Rows are points. Each copy is the shape, with its points in the same order, turned, moved and blurred by noise. Is it also mirrored, or only turned?

Shape (5 x 2):
-0.059	0.002
0.019	-0.005
-0.026	0.020
-0.024	0.054
0.029	-0.003
Copy 1 (5 x 2):
-0.056	0.016
0.022	0.010
-0.030	-0.006
-0.033	-0.042
0.035	-0.003
Copy 1 is: mirrored
Copy 2, 5 rows:
0.029	0.060
-0.012	-0.007
0.032	0.021
0.059	0.005
-0.016	-0.017
Copy 2 is: only turned
Copy 3 (5 x 2):
0.051	-0.018
-0.022	0.017
0.028	0.015
0.046	0.046
-0.026	0.023
Copy 3 is: mirrored

Shape (7 x 3):
0.011	-0.039	0.016
0.014	0.000	0.062
-0.008	0.007	-0.013
0.009	-0.042	0.029
-0.014	-0.031	-0.073
-0.044	-0.020	0.005
-0.002	0.039	0.024
Copy 1:
0.013	-0.033	-0.018
0.043	-0.011	0.031
-0.022	0.011	-0.007
0.021	-0.037	-0.009
-0.064	-0.007	-0.060
-0.035	-0.029	0.015
0.005	0.029	0.031
Copy 1 is: only turned
Copy 2, 7 rows:
0.003	0.046	0.004
-0.013	0.031	0.060
-0.003	-0.008	-0.010
-0.003	0.052	0.011
0.009	0.007	-0.076
-0.051	0.021	-0.011
-0.016	-0.023	0.035
Copy 2 is: mirrored
Copy 3:
0.002	-0.015	0.028
-0.044	-0.042	0.008
-0.004	0.022	-0.022
0.003	-0.020	0.026
0.053	0.059	-0.008
0.027	-0.017	-0.030
-0.047	-0.004	-0.034
Copy 3 is: only turned
Copy 4, 7 rows:
-0.007	-0.032	-0.043
0.053	-0.045	-0.044
0.006	0.004	-0.001
-0.001	-0.042	-0.047
-0.058	0.027	0.007
-0.005	-0.040	0.016
0.057	-0.005	-0.006
Copy 4 is: only turned

Shape:
-0.010	0.011	-0.041
-0.001	0.087	-0.050
0.030	0.031	-0.014
0.001	0.006	0.038
-0.053	-0.009	-0.003
-0.006	0.020	0.008
0.050	-0.004	-0.003
-0.017	0.005	-0.046
Copy 1:
0.028	-0.028	-0.023
0.099	-0.031	-0.007
0.038	-0.018	0.027
0.001	0.040	0.021
0.006	0.024	-0.049
0.022	0.021	0.004
-0.005	-0.014	0.045
0.026	-0.025	-0.036
Copy 1 is: only turned
Copy 2 (8 x 3):
-0.005	-0.034	-0.016
0.006	0.005	-0.080
-0.016	0.018	-0.010
0.023	0.016	0.034
0.042	-0.049	0.019
0.018	0.004	0.008
-0.036	0.016	0.023
-0.003	-0.046	-0.017
Copy 2 is: mirrored
Copy 3:
-0.024	-0.012	-0.032
-0.080	0.017	-0.032
-0.010	0.041	-0.016
0.016	0.010	0.041
-0.002	-0.055	0.018
-0.016	0.008	0.015
0.033	0.046	-0.012
-0.015	-0.019	-0.030
Copy 3 is: only turned

Shape (8 x 4):
0.027	-0.017	-0.040	-0.031
-0.005	-0.019	-0.046	-0.007
-0.038	0.010	-0.010	0.013
0.024	-0.080	0.013	-0.030
0.019	0.006	0.031	0.008
-0.025	0.034	0.009	0.044
0.033	-0.014	-0.006	-0.028
-0.020	0.070	0.011	-0.015
Copy 1:
0.033	-0.006	0.022	-0.008
0.019	0.020	0.025	0.008
-0.037	0.035	0.004	0.020
0.025	0.032	0.023	-0.075
-0.007	0.022	-0.044	-0.026
-0.044	0.048	-0.036	0.033
0.025	-0.007	-0.002	-0.027
-0.055	-0.021	-0.038	0.029
Copy 1 is: only turned
Copy 2:
0.042	-0.035	-0.045	-0.010
0.049	0.003	-0.032	-0.017
0.006	0.039	-0.011	-0.006
0.049	-0.065	0.031	0.003
-0.028	-0.020	0.003	-0.018
-0.031	0.045	-0.010	-0.034
0.015	-0.045	-0.026	-0.005
-0.049	0.027	-0.050	0.016
Copy 2 is: only turned

Shape, 11 rows:
0.002	-0.024	0.015	0.011	0.028	0.014
-0.035	-0.034	0.024	0.035	0.013	-0.011
0.023	0.021	0.065	-0.054	-0.023	0.008
0.021	0.014	0.022	0.018	-0.037	0.008
-0.015	0.004	0.019	0.024	0.041	-0.010
0.022	0.057	-0.006	-0.028	-0.049	-0.011
-0.048	0.016	0.002	0.012	0.013	0.023
0.014	0.044	0.028	-0.046	-0.016	0.012
-0.005	-0.027	-0.007	-0.008	0.009	0.003
-0.085	-0.007	-0.053	0.048	-0.013	-0.058
0.048	0.026	0.047	-0.029	0.003	-0.003
Copy 1 (11 x 6):
-0.023	0.001	-0.025	0.014	-0.001	0.016
-0.024	0.010	-0.047	-0.002	0.043	0.005
0.064	-0.051	0.019	0.021	0.009	0.026
-0.001	-0.017	0.039	-0.016	0.029	0.018
-0.014	0.022	-0.018	0.038	0.028	0.021
0.038	-0.004	0.075	0.009	0.018	-0.011
0.011	0.052	-0.014	0.000	0.015	0.019
0.053	-0.013	0.043	0.024	0.000	0.018
-0.011	0.001	-0.015	0.007	-0.007	-0.013
-0.026	0.083	-0.019	-0.005	0.073	-0.069
0.021	-0.047	0.034	0.042	0.007	0.036
Copy 1 is: only turned
Copy 2, 11 rows:
0.045	0.016	-0.031	0.008	-0.011	-0.022
0.053	-0.018	-0.017	0.034	0.029	-0.004
-0.015	-0.058	0.009	-0.046	-0.018	-0.002
0.022	0.000	0.018	-0.030	0.012	0.023
0.028	0.003	-0.035	0.016	0.037	-0.031
-0.042	0.012	0.032	-0.031	0.002	0.029
0.009	0.007	-0.048	0.010	0.028	0.024
-0.032	-0.012	0.001	-0.042	0.001	0.010
0.023	0.001	-0.016	0.029	-0.017	0.004
0.009	0.036	-0.003	0.110	0.061	0.048
-0.013	-0.017	0.012	-0.050	-0.015	-0.032
Copy 2 is: only turned
Copy 3 (11 x 6):
0.027	-0.028	-0.006	-0.016	-0.007	0.039
0.053	-0.010	0.017	0.011	0.021	0.036
-0.045	-0.025	0.061	-0.032	-0.033	0.056
-0.006	-0.001	0.024	0.033	-0.042	0.051
0.034	0.015	-0.005	-0.016	0.008	0.044
-0.061	0.028	0.025	0.021	-0.048	0.018
-0.005	-0.005	-0.015	0.013	0.033	0.046
-0.058	-0.007	0.031	-0.015	-0.036	0.042
0.010	-0.026	-0.001	0.001	-0.005	0.006
0.037	0.045	0.004	0.060	0.062	-0.023
-0.022	-0.003	0.026	-0.039	-0.055	0.051
Copy 3 is: only turned

Shape:
-0.011	-0.020	-0.004	0.011	-0.006	-0.057
0.002	-0.039	-0.018	0.044	0.024	0.000
0.066	-0.043	-0.010	-0.007	0.028	0.010
0.043	0.029	-0.009	-0.038	0.018	-0.061
0.021	0.028	-0.027	0.022	-0.010	0.065
0.041	0.017	0.004	0.006	-0.014	-0.005
-0.025	0.048	-0.033	-0.019	-0.038	-0.013
0.058	0.024	-0.019	0.046	0.011	0.024
-0.036	0.006	0.017	-0.003	-0.037	0.005
-0.026	-0.017	-0.014	-0.003	0.019	0.061
0.028	0.023	-0.024	-0.035	0.045	-0.001
0.019	0.007	-0.035	-0.078	-0.039	0.025
Copy 1:
-0.024	-0.008	0.004	-0.035	-0.051	0.013
-0.017	-0.028	-0.017	0.000	0.001	-0.035
-0.008	-0.028	-0.066	-0.013	0.028	-0.003
0.003	0.035	-0.056	-0.004	-0.035	0.048
0.060	-0.013	0.006	0.023	0.025	-0.029
0.032	0.006	-0.023	-0.020	-0.006	0.008
0.034	0.015	0.041	0.020	-0.021	0.041
0.060	-0.023	-0.045	0.006	-0.009	-0.035
0.004	0.014	0.050	-0.027	-0.004	-0.002
-0.004	-0.020	0.024	0.024	0.050	-0.027
0.000	0.035	-0.051	0.034	0.013	0.026
0.027	-0.004	0.012	0.016	0.052	0.077
Copy 1 is: only turned
Copy 2, 12 rows:
0.045	0.029	-0.042	0.015	-0.001	-0.002
0.044	-0.035	-0.022	-0.004	-0.017	-0.017
0.007	-0.030	-0.003	0.050	0.018	-0.056
0.024	0.065	-0.001	0.075	-0.001	-0.030
-0.029	-0.018	0.050	-0.011	-0.029	-0.004
-0.012	0.042	0.016	0.011	0.000	-0.032
-0.019	0.053	0.017	0.021	-0.024	0.050
-0.011	0.003	0.032	-0.008	-0.040	-0.057
-0.007	0.031	0.008	-0.017	0.018	0.041
0.007	-0.037	0.036	0.005	0.006	0.035
0.030	0.007	0.042	0.070	-0.006	-0.015
-0.065	0.014	0.018	0.061	0.022	0.026
Copy 2 is: mirrored
Copy 3, 12 rows:
-0.006	0.039	0.035	-0.021	-0.004	-0.051
-0.051	0.055	-0.004	0.015	0.000	-0.020
-0.073	-0.008	0.022	-0.002	-0.029	0.019
0.005	0.013	0.052	-0.071	-0.029	0.014
-0.016	-0.001	-0.064	-0.005	0.019	0.034
-0.018	-0.009	-0.014	-0.044	-0.017	-0.006
0.051	0.007	-0.003	-0.036	0.040	-0.002
-0.052	0.018	-0.047	-0.040	-0.005	0.025
0.034	0.003	-0.020	0.008	0.004	-0.042
-0.004	0.016	-0.025	0.056	-0.001	0.019
0.002	0.019	0.026	-0.022	-0.026	0.051
0.020	-0.059	0.027	0.000	0.023	0.031
Copy 3 is: mirrored
